Every row gives one point. Two turns around zero, p and q, are shown by what they do to some points. Write where each new point lands after one turn and then the other. Backwards means that the second turn is done in reverse. Each puzzle has new turns, and all numbers are rounded.
In the rows, 128 means zero.

Turn p:
[109 145 142] -> [112 150 138]
[129 150 154] -> [130 162 127]
[142 135 148] -> [144 147 124]
[140 145 116] -> [123 130 105]
[121  65  80] -> [131  51 146]
Turn q:
[184 150 158] -> [188 128 157]
[ 97 158 140] -> [109 165 144]
[102 128  91] -> [103 140  92]
[109 133 127] -> [112 139 128]
[146  92 110] -> [133  90 106]
[130 106 141] -> [123 105 139]
Where do these land?
q, then p backwards: [168 144  99] -> [179 127 137]
q, then p: [ 95 139 167] -> [118 171 156]
p, then q backwards: [101 117 111] -> [112 104 146]
q, then p: [154 120  99] -> [137  96 106]
q, then p backwards: [122 120 165] -> [ 98 105 135]

Turn p:
[123 144 139 129 127  88] -> [130 139 155 133 108 101]
[140 107 156 124  92 107] -> [113  92 147 157 111 119]
[ 96 101 122 138 143 171] -> [ 99 141 115 117 159 169]
[106 128 114  95 135 153] -> [129 130 123  96 119 164]
[166  99 102 168 103  90] -> [105  96 109 142 143  63]
[133 175 144 123 108 119] -> [153 143 127 150  88 122]
[133 142 118 119 188 167] -> [167 155 120 100 168 157]
Turn q:
[101 146 202 192 161 117] -> [161 101 182 201 146 167]
[111 133 169 180 175 147] -> [147 114 152 181 176 160]
[145 157 107 116  97 130] -> [144 161 124 107 107 108]
[118 129  92 104 138 121] -> [ 94 142 114 124 127 104]
[151 102 111  97 115 143] -> [118 123 105  81 130 125]
[140 154 137 105 119 139] -> [133 151 150 104 125 128]
[120 114 102 134 101 134] -> [129 135  91 125 111 131]
[160 109  99 111 124 103] -> [122 108 110 101 119  88]
[106 107 133 113 120 117] -> [103 114 124 127 109 142]
Where do these land?
q, then p: [120  83 138  81 139 129] -> [ 96 124 145  95 123 174]
q, then p: [139 136 143 102 149 121] -> [129 130 165 132 125 143]
p, then q: [146 128 105  95 141 141] -> [115 122 120  86 139 117]
p, then q backwards: [139 141 160 155 105 189] -> [ 79 114 125 183 127 153]
p, then q backwards: [117  79 149 174 118 100] -> [102 131 119 112 194 103]
p, then q: [123 139 101 143 155 103] -> [112 133 161 128 113  99]
p, then q backwards: [ 81 138  97 141  81 147] -> [ 80 107  91  98  97 130]
p, then q: [145 136 103 107 126 114] -> [120 114 124 100 110 112]
q, then p backwards: [143 171 156 154 139 109] -> [150 145 173 124 149 100]

Turn p:
[120 147 101 153 136 121 134 130 150] -> [130 159 110 143 122 126 116 145 149]
[184 125 100 126 132 143 132 124 145] -> [177 139 115 112 120  92 141 129 133]
[122 116 106 126 138 136 144 100 155] -> [122 141 103 134  95 111 134 113 137]
[138 145 152 100 153 118 138 136 144] -> [109 137 122 106 156 120 160 124 135]
[109 137 134 118  98 111 128 130 141] -> [102 131 152 119 113 133 126 145 137]
[157 131 164 137 138 125 142 127 158] -> [134 133 141 135 145 113 168 117 158]
[109 128 109 127 117 172 138 134 154] -> [138 165 125 131  91 148 139 120 115]
[117 142 102 159  95 130 121 112  31] -> [139 106 152 165 140 118  48 142  69]
[114 129 186 104 130 114  68 129 115] -> [105  93 160  90 164 164 117  97 144]
[110  81 126 130 143 110 136 158  87] -> [124  75 101 147 135 154 131 149 102]
Turn q:
[111 120  89 131 141 110 120 112 141] -> [ 95 133  90 126 116 125 127 140 126]
[146 144 139 117 144 138  86 106 153] -> [113 107 123 130 144 148  90 102 103]
[128 151 170 142 134 112 135  98 116] -> [116 165 160 124 141 127 121  95 121]
[ 85 144 133 102 129 140  99 106 146] -> [ 89 113 134 105 129 173 130 127 111]
[142  57  68 151  99 140 141 157  72] -> [173 128  84 159 137  83 186 191 118]
[120 144 124 107 166 153 126  99 150] -> [101 110 106 112 146 154 123  93 141]
[147  94 126 131  97 104 159 142  96] -> [165 145 133 127 111  82 157 143 119]
[113 119 151 152 143 151 119 180 145] -> [122  95 163 156 141 128 119 153 163]
[122 116 136 117  96 120 162 103 137] -> [131 136 136 121  93 123 163 104 117]
[163 146 124 153 103 119 140 122 126] -> [158 156 124 154 111 125 116 114 122]
[125 130 148 113 155 120 119 185 133] -> [132  99 155 109 137 114  97 154 159]
[134 171 128 120 128 129 131 127 122] -> [142 147 129 115 128 155 109 119 137]
Where do these land?
q, then p backwards: [ 90 132 122 175 112 117  96 128 139] -> [ 79 146 127 146 106 113 163 143 122]
q, then p: [144 163 108 117 145 126 114 118 144] -> [146 139 120 102 111 135  97 109 126]
p, then q: [100 122 167 111 131 113 120  96 137] -> [ 80 123 139 120 121 139 162 117 119]
p, then q: [159 154  83 122 137 136 107 168  77] -> [170 116 104 103 177 111  83 154 126]
q, then p: [138  89 142 166 150 137 143 135 119] -> [111 122 106 161 144 119 135 142 169]
q, then p: [144  96 188 107 134 147 174 146 158] -> [102  79 144 141 108  92 168 100 166]
p, then q: [119 108 109 118 153 118 127 138 143] -> [135 116  96 128 110 137 141 142 135]
p, then q: [137 117 134  88 139 142 118 121 149] -> [135 127 113  94 111 133 150 107 120]
q, then p: [101 162 104 140 123 148 140 125 118] -> [144 178 128 131 118 137 141 123 117]
p, then q backwards: [168 145 126  96 110 106 151 138 111] -> [120  84 141 112 129 105 116 145  93]
p, then q backwards: [110 120 124 167  73 118 118  95 113] -> [140 140 158 155 114 109 115 165 177]
